Rows are points. To make a cloud, some directions were put in groups of two or more. Within a group, all points are equally far from the middle, so they leave a hole (a ring in 2 directions, a hollow ball in 3). The other directions are filled evenly. Then the cloud was stretched, turned, moved and blurred a little. Count the holes, and give their numbers of directions, smallest first.

Cloud, 15 rows:
[[ 3.2 -5.7]
 [-0.8  0.2]
 [ 4.7 -1.8]
 [-1.7  3.7]
 [-3.6 -0.3]
 [ 2.4 -0.6]
 [-4.0 -1.5]
 [ 0.8  1.0]
 [ 3.6 -4.7]
 [ 1.8  0.9]
 [-2.2  1.8]
 [ 2.9 -2.9]
 [-0.8  1.2]
 [ 2.6  0.0]
 [ 3.2  1.0]]
Holes: 0

Cloud (22 x 3):
[[-1.5 -3.1  1.5]
 [ 0.1  2.1  2.5]
 [-3.8  0.7  2.6]
 [-0.6  4.6 -1.4]
 [-1.1  1.9 -4.3]
 [-3.9  0.5 -1.1]
 [-1.2  1.1 -3.4]
 [-1.8  3.4 -2.7]
 [-1.3  1.2  3.3]
 [ 2.3  0.7  4.3]
 [-4.7 -0.5 -2.4]
 [-2.6  0.3  3.1]
 [ 1.0  0.3 -3.9]
 [-0.5 -0.3 -0.1]
 [-2.1  0.4 -5.9]
 [-2.5  3.1  2.9]
 [-1.9  4.7  1.7]
 [-1.2  2.7 -0.5]
 [-2.4 -3.4  0.0]
 [-3.8  3.8  2.8]
 [-3.7 -2.9  0.0]
 [-3.2  3.8  3.5]]
Holes: 0

Cloud (29 x 4):
[[ 2.6 -3.1 -2.9 -1.9]
 [ 4.1  0.9  1.7  4.1]
 [ 3.6  3.5 -2.5  1.9]
 [ 1.8  5.2 -0.1 -1.1]
 [-2.2  2.3 -3.6 -2.7]
 [ 2.4 -0.3 -0.8  4.8]
 [-1.0  4.1  0.3 -2.3]
 [-3.2 -0.3  1.5 -4.6]
 [-1.0 -1.9 -2.6  3.6]
 [ 1.3  1.9 -2.9 -3.6]
 [-3.6 -2.3  2.2 -1.6]
 [-3.9  1.0  1.7  1.3]
 [-0.4 -3.4 -0.8  2.5]
 [-1.4  0.4  2.1  5.5]
 [ 1.3  2.1 -4.2 -0.7]
 [-4.1  0.6 -4.2 -2.2]
 [-1.9  0.0  0.1  5.8]
 [-1.4  1.7  1.3 -4.4]
 [ 2.7  4.3  1.7 -1.2]
 [ 2.5 -1.7  0.2  2.9]
 [ 0.0 -0.8  4.1  0.9]
 [-4.3  1.8  0.5  2.5]
 [-0.7 -4.5 -3.4  0.4]
 [ 2.3 -2.3  3.0 -2.0]
 [ 4.2 -0.1 -0.3 -0.1]
 [ 2.5  2.9  3.7 -0.6]
 [ 0.3  0.0  4.0 -2.2]
 [ 3.7  0.1  1.7  3.4]
 [-3.3 -1.0  2.1 -4.0]]
Holes: 1 (3)
